Every row gives one point. The points of each table are mixes of a few directions, plus a little noise. How many directions does each table use, and how many do they share? Where both have some left over, give the other angles between the two spaces (their principal angles), to ten degrees, smallest first.
In the rows, 128 means zero.

First:
[[158 173]
 [149 159]
 [160 176]
 [ 71  43]
 [ 98  82]
 [140 146]
 [120 117]]
Second, 5 rows:
[[121 117]
 [187 218]
 [104  92]
 [125 123]
 [104  91]]
Directions: first 1, second 1, shared 1

First (4 x 3):
[[140 131  60]
 [136 129  83]
 [127 128 135]
 [110 124 235]]
Second, 7 rows:
[[236 162  87]
 [ 12  92 173]
 [117 125 132]
 [153 136 119]
 [140 132 123]
 [128 128 128]
 [111 123 135]]
Directions: first 1, second 1, shared 0; angles 60

First, 8 rows:
[[115  95 115 133  91 100]
 [111 106 151 122  98 116]
 [165 192  76 137 175 153]
 [ 95  57 150 127  73  91]
 [149 220 165 107 177 183]
 [117  12 109 153 144  97]
 [134 111  99 140 134 119]
 [139 230 158 103 131 165]]
Second:
[[130 131 116  58 124 142]
 [ 88 111  77  93 108 128]
 [114 138 123 141  85 154]
 [170 142 189 217 176  90]
 [ 98  95  80  82 132 128]
 [124  89 109  96 118 181]
 [173 190 203 208 153  73]]
Directions: first 3, second 4, shared 1; angles 40, 80

First (9 x 8):
[[162 136 123 194 106  88 153 113]
 [150 159 124 175 115 111 138 136]
 [ 65 113 138   7 169 201  82 155]
 [157 153 123 186 110 101 144 128]
 [127 112 129 123 128 124 131 118]
 [140 124 126 150 119 111 139 117]
 [107  94 132  82 140 142 120 117]
 [108 134 131  92 142 155 111 144]
 [136 129 127 143 123 118 134 124]]
Second, 10 rows:
[[161 199 125 194 122 115 139 153]
 [132 111 134 119 145 122 139 107]
 [ 74 134 104 103  51 169  63 200]
 [136 117 139 113 164 125 145 102]
 [120 116 115 146  80 121 114 142]
 [115  68 120 120  92 113 124 109]
 [143  97 139 121 160 109 155  85]
 [125 145 138 102 167 146 129 129]
 [124 180 129 126 140 153 114 163]
 [150 113 138 136 158 106 158  89]]
Directions: first 2, second 3, shared 2

First (9 x 11):
[[109  60 142 148 115 107  71 135  73  77 107]
 [179 182 116 136 166  98 192 109 161 125 158]
 [121 164 142 134 150 196 115 121 108 142 125]
 [163  95 128 110 140 130 180  90 153 115  73]
 [140 125 122 150 114 192 150 159  88 157 171]
 [ 79  86 127 127  95  32  71 138 134 104 117]
 [153 153 122  80 129 126 131 133 184 125 128]
 [169 150 130 130 154 178 166 118 123 130 133]
 [ 37 139 125 137  90  94  76 148 129 178 139]]
Second:
[[125 114 149 139  64 161 184 154 119  88 154]
 [141 134 144 153  50 149 167 139 112 111 152]
 [162 142 120 134 196  96  65 118 116 194  71]
 [128 148 111 116 182 101  88 110 118 163  97]
 [ 75 156  89  97 131 105 116  75 154 106 175]
 [121 135 122 111 181 115 112 130 110 145  94]
 [105 123 121 101 180 122 124 131 124 123 110]
 [142  77 137 131 160 137 104 139 185 126 132]
 [152 123 159 169   7 167 192 155 113  96 167]]
Directions: first 6, second 4, shared 0; angles 40, 60, 60, 90

First (9 x 12):
[[117 126 100 153 146 124 191 121 107 173 140 162]
 [142 136 188 130 147 126  83 113 160  45 114  92]
 [125 136 158 188 199 116 202  90 132 100 133 148]
 [118 120  73 108  91 133 140 151 102 201 137 150]
 [130 125 119 104 101 133  96 143 128 135 125 118]
 [134 134 166 145 157 124 126 110 145  79 123 116]
 [122 124  99 119 110 130 136 139 114 166 133 140]
 [141 129 159  94 101 134  47 139 152  77 114  86]
 [122 122  91 112 100 132 131 145 111 176 134 141]]
Second (9 x 12):
[[115 100 203 147 112 151 147 128 110  55 126 190]
 [121 100 125  93  93 125 136 149  90 166 153 120]
 [140 119 143 121 149 131 126 131  88 145 173 139]
 [117 124 148 163 147 130 177 113 127 107 122 164]
 [125 137 136 159 137 146 132 122 138  99 113 181]
 [123 133 130 143 139 120 150 116 144 117 113 120]
 [131 125 112  92 112 108 111 135 133 153 130  61]
 [140 184   7 119 127 119  78 132 187 202  89  83]
 [140 131 147 114 136 123  95 126 135 108 134  93]]
Directions: first 2, second 5, shared 2

First (8 x 18):
[[ 98 127 117 105 148 138 168 117 128 139 126 101 170 100 109 158 154 179]
 [171 127  70  93 152 206 125 143 224 158 125 111 148 171 190 120  92  62]
 [115 128  82  80 163 181 176 123 176 157 123  88 188 119 141 161 140 157]
 [143 128 124 131 125 137 115 133 142 128 128 133 116 142 143 116 114 102]
 [ 87 127 109  90 156 146 186 114 132 145 125  91 186  92 106 171 162 199]
 [ 71 129 178 149 116  55 151 109  32 104 130 132 130  72  57 150 176 220]
 [158 129 177 185  84  74  61 137  82  95 133 179  50 152 126  81 103  72]
 [182 130 169 190  81  89  40 148 106  98 134 187  36 176 152  64  84  29]]
Second, 8 rows:
[[119 134  66  72 166 209 186 124 199 161 126  84 198 127 150 166 139 153]
 [138  95 144 125 139  77  98 133 113 139 119 125 108 112 131 112 109 105]
 [145  76 163 132 139  36  74 135  92 138 115 131  85 104 129  96  97  88]
 [111 152  46  64 169 249 210 121 219 162 128  77 223 135 153 181 151 172]
 [118 182 148 177  79 157 135 123  99  83 147 168 108 156 105 128 153 148]
 [137 112 164 155 113  71  89 131  87 115 127 148  86 122 118 104 117 107]
 [107 213 127 176  73 211 168 120 120  77 154 168 135 171 104 146 171 172]
 [150  58 165 123 148  17  63 137  92 149 109 122  81  95 133  93  88  79]]
Directions: first 2, second 2, shared 1; angles 80

First:
[[134 131 127 126 126 128 121 137 138 121 130 127 127 126 126 129 126 133
  132 128]
 [ 61 104 137 157 138 121 199  37  22 198 107 148 134 157 152 113 146  83
   89 133]
 [141 133 126 123 126 129 114 146 148 114 132 124 126 122 124 131 124 137
  135 127]
 [108 121 131 137 131 126 149 101  97 149 121 134 130 137 135 123 134 114
  117 130]
 [ 84 112 133 147 135 123 174  68  59 173 115 141 132 147 144 118 140  98
  103 131]
 [136 130 127 125 127 129 120 138 139 121 130 126 127 125 125 130 126 133
  133 128]
 [205 156 118  94 117 136  46 232 249  49 152 105 121  95 101 145 107 180
  172 122]
 [127 128 128 128 128 128 128 127 127 129 128 128 128 128 128 128 128 128
  127 128]
 [ 84 112 134 148 135 123 176  67  57 175 114 142 132 148 145 117 140  97
  102 132]
 [202 155 118  96 117 135  49 227 244  53 150 106 122  95 102 145 108 178
  170 123]]
Second, 8 rows:
[[ 89 150  82 185 119 200 132  74  89 151  85 183 168 121 156  75 139 141
   51 148]
 [ 76 119  80 121 161 110 145 110  74 130 119 144 155 139  92 127  81 114
  135 162]
 [169 147 129 127 111 151  88 168 188  98 133 124 125 109 132 126 135 157
  130 119]
 [136 118 180 145 107 129 157  95 114 166 128 120 104 138 170 127 178 110
  109  99]
 [195 115 214  99 103  89 124 167 188 124 165  74  72 130 148 166 171 122
  171  79]
 [137 113 134  85 147  76 124 165 141 106 154  98 114 134  91 162  98 120
  183 130]
 [140 152  86 132 127 160  86 159 165  92 120 144 150 108 113 114 106 160
  121 144]
 [ 82 111 118 131 147 109 167  87  64 157 120 136 137 146 121 128 116 101
  123 141]]
Directions: first 1, second 3, shared 1

First (9 x 32):
[[167 217 133 167 128 128  94  98 161 138 198  96 120 183  91 124 227  70
  166 101 146  95 144 129 160  33 187  52 161  80 103  84]
 [118  95 128 118 136 128 146 141 122 126 106 144 125 111 135 133 104 147
  115 143 122 144 117 120 114 163 113 150 118 143 123 143]
 [135 150 128 135 123 128 116 119 132 130 143 117 130 140 123 125 145 115
  137 118 132 117 135 133 137 105 138 113 135 118 131 118]
 [103 100 121 100 104 129 121 131  98 121  93 124 148 100 162 117  59 153
  113 120 121 126 138 151 124 159  89 170 110 150 179 146]
 [100 125 116  93  76 130  91 115  84 119  98  99 167 104 177 102  43 146
  120  92 125 101 161 179 140 134  82 170 111 146 223 138]
 [119  81 130 121 150 127 163 150 129 126 103 158 116 108 127 141 111 152
  111 158 119 157 105 105 106 177 116 152 117 146 101 147]
 [140 126 134 143 153 127 148 136 149 132 140 144 109 138 105 141 166 122
  130 146 129 142 111 103 121 129 148 110 135 121  82 125]
 [126 139 126 124 115 128 113 120 121 127 130 116 137 129 135 121 120 125
  131 115 130 117 139 141 136 117 124 129 128 126 149 124]
 [144 118 137 148 167 127 160 142 157 133 141 154 100 139  97 148 178 123
  129 158 128 152 102  90 115 136 154 107 136 121  61 127]]
Second:
[[149 125 142 127 112 117 109 127 113 118 111  99 108 129 136 111 115 140
  101 119 129  82 154 146 100 100 141 142 132 134 166 136]
 [ 89 125 136 101 124 154 115 114 137 134 144 104 151 119 136 121  79 100
  144 118 109 149 119 146 176 141  81 171 103 121 147 124]
 [107 156 121 122 105 139  96 109 122 126 149  99 159 131 141 116 111 101
  157  99 126 117 144 152 171 110 108 132 118 111 163 117]
 [147 115 155 166 184 100 176 152 180 140 153 203  62 161  93 166 227 128
  139 189 149 172  97  48  99 138 185  81 151 115   7 123]
 [169  96 141 137 130 107 135 147 108 111  87 117  86 119 127 119 127 166
   77 139 128  81 145 128  60 119 157 140 136 149 143 151]
 [150 152 116 105 117 153 131 110 128 149 120 111 147 124 116 119 110 133
   98 113 123 135 112 163 123 110 125 121 147 146 151 111]
 [113 135  91 139 138 156 133 129 117 117 141 107 181 109 115 132 127 106
  161 108 109 139 114 134 168 149 105 121 109 114 124 129]
 [ 99 121 123 128 114  99 129 136 118 128 120 182 130 130 162 140 128 150
  149 140 153 149 139 106 127 156 123 116 129 133 123 133]]
Directions: first 2, second 6, shared 2

First, 9 rows:
[[133 155 110 186 199  94 160 187 166 137  87 146 108 133 164 128 115 185
   98 105 116 164 101  89 138  50 125 199 142 145  93 181]
 [115 121 135  76  84 181 109  91 134 111 172 128 122 119  99 139 117 115
  141 117 151 131 125 160 169 176 131 128 115 101 164 112]
 [128  82 149 126  83 134 108 111  58 120 137 152 189 145 124 131 168 131
  187 174 119  89 157 123  57 180 125 104 153 106 137   7]
 [127 144 120 130 146 128 136 136 153 129 125 124 108 123 131 129 114 134
  109 111 132 144 115 128 154 109 129 146 122 133 125 166]
 [117 113 135 112 105 166 118 121 120 110 152 158 144 131 120 142 131 159
  157 127 139 134 123 131 137 156 127 168 140  97 148  75]
 [125 140 125 104 122 142 125 113 150 126 142 111 105 117 115 128 112 107
  110 112 139 136 122 147 164 133 131 118 110 130 139 167]
 [138 128 131 119 116 101 122 106 112 143 120  88 126 123 119 112 135  66
  115 144 121  99 150 143 105 138 130  46 109 153 123 152]
 [139 149 119 145 157  88 140 137 144 147 102  95 105 122 137 113 120  95
   91 124 118 125 130 126 127  93 130  89 112 163 106 197]
 [130 119 129 154 141 116 133 148 114 128 114 149 148 138 143 129 140 159
  143 138 118 128 129 107 101 116 125 152 147 125 117  95]]
Second:
[[149 106 136 165 161 126 132 134 105 123 122 142 147 143 150 116 139 132
  150 133 128 130 124 110 123 135 134 100 128 125 140 116]
 [137 114 150 157 172 125 130 142 100 143 126 114 108 118 128 131 143 142
  137 105  94 105 119 127  79 167 109 151  97 133 108 148]
 [142 121 170 118 155  96 149 152 158 150  92 122 154 179 139  90 159 123
  117 142 123 143 109  76 130  85 153 108 152 145 142 132]
 [101 141 101 222 134 117  83 120  82 121 150 169 133 129 159 169 131 140
  136 148 143 142 177 180 131  85  84  93  97 130 145  95]
 [120 142 147  43 107 133 147 132 167 151 123  77  86 103  82 121 121 127
   97  97  97 103 100 127 103 168 130 203 124 138  91 175]
 [104 142 130 178 152 156  92 114 112 119 172 141  98 113 129 172 123 126
  130 101 144 146 147 181 160 126  92 110  68 112 155 151]
 [119 129  91 118  86 145 106  96 118 125 149 138 120 122 132 122 103 138
  121 142 141 130 133 176 163 150 120 142 124 140 149 114]
 [154 116 107  89  95 123 162 130 148 100 102 140 180 137 134 103 118 110
  147 160 154 135 123  70 142 106 180  92 201 112 124  87]
 [127 140 121  61  91 130 152 131 162 120 117 108 127 107  99 128 114 114
  119 124 129 119 120 105 121 130 150 151 161 118  98 133]]
Directions: first 3, second 6, shared 1; angles 50, 90
